Every row gives one point. Examples show where two turns around zero, p and q, send a point. Write where each new point lands after one turn and then the other. Backwards means that the second turn is done in reverse. Each puzzle has new turns, and all numbers are rounded.

Turn p:
[ 2 22] -> [-19  11]
[-41 -43] -> [ 22 -55]
[39 21] -> [-2 44]
Turn q:
[-22 -39] -> [45 -1]
[34 -7] -> [-10  33]
[-48  29] -> [ -3 -56]
[35 17] -> [-31  23]
Where do these land?
p, then q: [-42 -29] -> [41 31]
p, then q backwards: [ 22 -18] -> [ -1 -28]
p, then q: [20 47] -> [-18 -48]

Turn p:
[-14  28  -2  -6] -> [-12   6  17 -23]
[-29  10  -1 -25] -> [-31   2  24  -1]
[ 34 -31  21  33] -> [ 43 -24 -30  17]
[ 11   0  -6 -13] -> [-11   5 -14   0]
[ -2  -6 -12  12] -> [12 11  3  7]
Turn q:
[-21   3  -1  48] -> [-35 -23   5 -31]
[ 42   4 -17 -22] -> [ 28  21 -35   8]
[-21   2  -1 -15] -> [-8 10 17 14]
[ 3 10 12  3] -> [ -2 -13  -5   8]
[ -3 -19   7 -14] -> [17  5 17  2]
Where do these land?
p, then q: [-18  -7   6 -10] -> [ -4 -15  15  -5]
q, then p: [-15   8  21 -13] -> [ 23 -17   6   6]
p, then q: [ 37 -17   3  37] -> [ 20  19 -43 -22]
q, then p: [-22  -1  14  21] -> [ -9 -20  12  22]
p, then q: [  6  22 -28 -30] -> [-33  15   8  29]
p, then q: [ 12  -6 -16  -6] -> [-17   7 -11   0]

Turn p:
[  6  -5   4   7 -12   7  -8  -1] -> [-11   0   2  15   0   2   2  -4]
[ -9   4 -19  -9 -14 -16 -19   4] -> [  6 -26   1   7 -18   1   4  15]
[-2 -7 10  8  8 -3 -6 11] -> [ 9  4 11  8  8 -9 -2 -2]
[  1 -10  -9 -20  -9   3  14   8] -> [ -6  -9  14 -17  -1  18   6  -1]
[ 4 10 -3 15  0  3  6 10] -> [ -2   3  -3  -2   2 -15  15  -6]
[ 14   2  10 -14  -1  -5  11  -2] -> [  5  10   2  -8  -9  15   0 -13]
[  7  -9   0  48  32  -2  12 -20] -> [ 11  11 -34   8  44 -19  -3 -15]
[-18   6   8 -14  -4   1   6 -12] -> [ -7   0   0 -13 -11   0 -21   4]
[ -3   8  -1 -21   1  12 -18   1] -> [ -4   9   8   2 -15   7  -1  24]
Turn q:
[  2  -5   9  13  13 -28   8  -5] -> [ 21 -10  10   4  17  -3 -15  12]
[  0  10  16   6 -24  -1  -9  -9] -> [-5  6 13 -2 18 13 20 -4]
[-10  22  13  -6  -6   4  -3  -1] -> [-3 -2  8 -7 -6 19 17  7]
[ 14 -10   1   4  18 -14   6  17] -> [ 11 -19   2  17  -2 -11 -17  -2]
[  8 -12  -5   4  23   9   4   0] -> [ 13  -8 -16  -2  -7 -11 -11  -9]
[-14   1   7   9 -15  -1   9   7] -> [ 2 14  2 14  4 15  4  6]
[  5   9  10  -5 -13  -6  11 -11] -> [ 7  6 15 -1  4 -4 17  6]
[ -4 -18 -23 -19  10  18 -14   3] -> [-23  -1 -28  -9 -13 -15  -9  -3]
[ -1   4 -29  -6  -6  19 -12  -2] -> [-23  15  -6 -15 -14  -4  -6 -13]
Where do these land?
q, then p: [-5  7 13 10  1 -5 21  0] -> [ -4  16   0   6   1   0  17 -13]
p, then q: [  9  -5   7 -12   5 -16  13   1] -> [  0  -2  -1 -12  -1 -13  18 -11]
q, then p backwards: [ 14   5   3   5  19 -16   6  -5] -> [-17  -7   1  -3   6 -21  -1  11]
p, then q: [  7  -2 -10   6   6  -1  22   7] -> [ 10  -1  -4  -9 -11 -17   3  12]
q, then p: [-1  1 -1 11  1 -7  5 22] -> [-10   3  -3  20   7 -10   0  -2]
p, then q: [  7  -7  -1  -7  -8  39 -29  10] -> [ 14   4  -3  22 -11  43  -1   3]
q, then p backwards: [ -6 -22  -2   3 -13  19 -24  -9] -> [ 11   0  -6  20   1  17  21 -20]
p, then q backwards: [-20   8  -4 -10   3  -3  -6  -9] -> [-10   0 -10 -10  18  -9   3  -1]
p, then q: [ -5  16  -5  -7 -14 -11  -7 -17] -> [-22  18   0   7   8  -4  -3  -6]

Turn p:
[ 16   4  -5  -5   2  -1  -6 -22 -12 -10   0] -> [ -7  -6  -5  -3   3   5  -8   4 -20 -15  16]
[ -1  -4  -5  21  -3   6 -10 -16 -11  -9   8] -> [-11  16 -10 -12  -4  17  -7  -7  -9  -6   4]
[-8 14  6  9 19 19  3 26 12  8 10] -> [ -2  -1  15  -1   7  -7 -17 -14  11  27 -21]
[ 12  -1  10  -5 -13 -16  -9   2  -1 -11 -12] -> [ 12  -7  -3   2  -8   5  17  10 -18   2   5]
[ -2   2  -4   2 -11   9  12   7 -13  21  16] -> [-21   6  -1  -4   6 -17  10 -13   7  -5 -11]
[  0  -4  -8 -13  -6 -11 -20  -6   5  -3  -4] -> [ 12  -7 -19  -7   1   1   1  16  -3  -3   6]
[-11   9   1   9  11  -6  17  15  12   9  12] -> [ -2 -10  14  -1  -4   0  -3 -13  21   5 -18]
[  0 -10   8  -1  14  -5   0   8   1  11  -2] -> [ 3  0 11  2 13  5  4  9  8  3 -8]
[ 10 -16 -10  -8 -10  -1  -2 -10  -6 -21  -1] -> [ -7   4  -6  -4 -13   2   2  17  -8  -6  22]
[-13  -2  -3  -9  -6  -1  10  11 -17   9  -9] -> [-11   4  -7  21   1  -9  11   4   7  -2  -9]
[-11   2  14   6   5  16  14   6  15  15   9] -> [  7  12  18  -2   5 -13  -6 -16  15   4 -13]
[ 12  -1 -10   2  -4  -4  -6 -11   8  -6 -20] -> [11 -5 -9  3  2  9  3 -1 -5  1 24]
[ -5   5   7  -8   1  -6  -3 -10   5 -11  -7] -> [15 -3 -1  6 -7  2 -7  5 -7 -7  2]
Turn q:
[-12   6  17  -7   2   5   2  -9  -3   1 -16] -> [ -7   4  11 -11   0   1   6  -7   4   2  22]
[ 11   1 -12  -2  12  -4  -9 -14 -15  11  22] -> [ 25   1   9   0  -5  -5 -12   3  -3  19 -16]
[  4 -12   3   7 -13   2  13   8   2  10   2] -> [  8   0  -7  13   8   0   4   8  10 -14   4]
[-13  21  19   5  -3  17  -5  -3   2 -14  -3] -> [-17 -10   9 -20  -4  -7  16  11  -6   1  13]
[ 12   2  -8   0   3  -9 -21 -27  -2  -1  12] -> [ 13  -3   7   3   1 -18  -6 -10 -19  22 -10]
[ -1   9  -3  -2  -6  19   2  -4   1  -9 -15] -> [-13  -6   0  -6   6   5  -5  10 -10   2  16]
[  5 -17   0  -1  -6 -14  14  13   4  -7   5] -> [  2  12 -21  12  -5  -1   3  -2   6 -13  -5]
[-10   3   0   5  -3  11  -6   0  -2  -2  -8] -> [-9 -1  9 -8  9  3  2  5 -5 -3  3]
[  7   9 -16  11  14 -20  -2 -14  -9   8   6] -> [ 12   2   9  14  -5   8   2  -5  -3  26 -16]
[ -6  -1  15   1   6   8  -4   7 -10 -15 -14] -> [-10  10   9 -12  -9   6   6   1 -10 -13  10]
[12 -7  2 -8  0  1 15 19 16  4  0] -> [ -3  -8 -16  11  -9   3  -9  -1  14 -17   3]
[-15  -3  -2 -13  -9  -6  15  17  -1  -3  -3] -> [ -6  10 -19  -9   5  12   4  -2  15  -8   2]
[  8  -8   2  -4 -12  -9  -2  25   7   8  -3] -> [  6  -9 -14   5   3   8   2 -11   5 -23  -6]
[ -1  -4 -17   8  16  -2 -12 -18   7   9  13] -> [  1   0  16  10   5 -12 -13  -2   0  18 -20]
Where do these land?
q, then p backwards: [ -1   8  10  -9  -4 -10  48   3   3   7  -2] -> [-14 -22 -33   5 -11  -8   5   5  11  -4 -23]
p, then q backwards: [  4 -15  13  -3   8   7  -9   1   1  -7   1] -> [ -5  -3  -6   5   4  12   1  -8 -18  -3   3]
p, then q: [  4   9  -3  26  17 -11  -9   6   2 -21  -1] -> [  9  -7  16 -11  20  -7 -17  12  -2 -13  14]
q, then p: [ -6   8  -4  -7 -11  -3  -3  12   5   7  11] -> [ 4 -4  2  4  4 -1 -3 11 12  2 17]
p, then q: [ -9   7   7  -4 -15  -9  -4   3   6  -8  -8] -> [ 10  -3 -11  15   7   7   1   5  -9  -1   5]
p, then q: [  7   5   8   3 -11   1   8  -7 -14  -1   7] -> [ 1 15 -3 -9  1  2 12  4 -4  9  8]
q, then p: [ -5   8 -12  -8  11  -5   6  -4 -14   5  -4] -> [  5   4  -2  -3  17 -16  -3  -9  -3   4   0]
q, then p: [  9  -4 -10 -12  -3  22  -6   3   6   4  -3] -> [ -1   4 -10 -10   4   7  -6  22  -5   9  -4]
q, then p backwards: [  6   9   0 -11  17 -10  -3  -9   0  10  -4] -> [ -1  12  -1  14   3   5   8   9  15 -10  -2]
q, then p: [  1 -31  -9   0  -6 -12 -10   5   6  -5  -3] -> [  0  -9 -11  10  -3  24 -16  -8 -13  -3   7]
q, then p: [  1 -17  12  -7  16  24 -14  -2  -6   2   0] -> [ 13  -5  -2  -7 -10  -1   1  16 -27   1 -15]
q, then p: [-10   6  -8  18 -13   6 -13 -15   5  -5  12] -> [ -4  -7  11  20  11  12   9   9  10  -2 -13]
q, then p: [ 0  7 -5 14 -6  0  8  3  0 13 -6] -> [-3 10 16 -2  3  3 -3 -5  8 10  2]
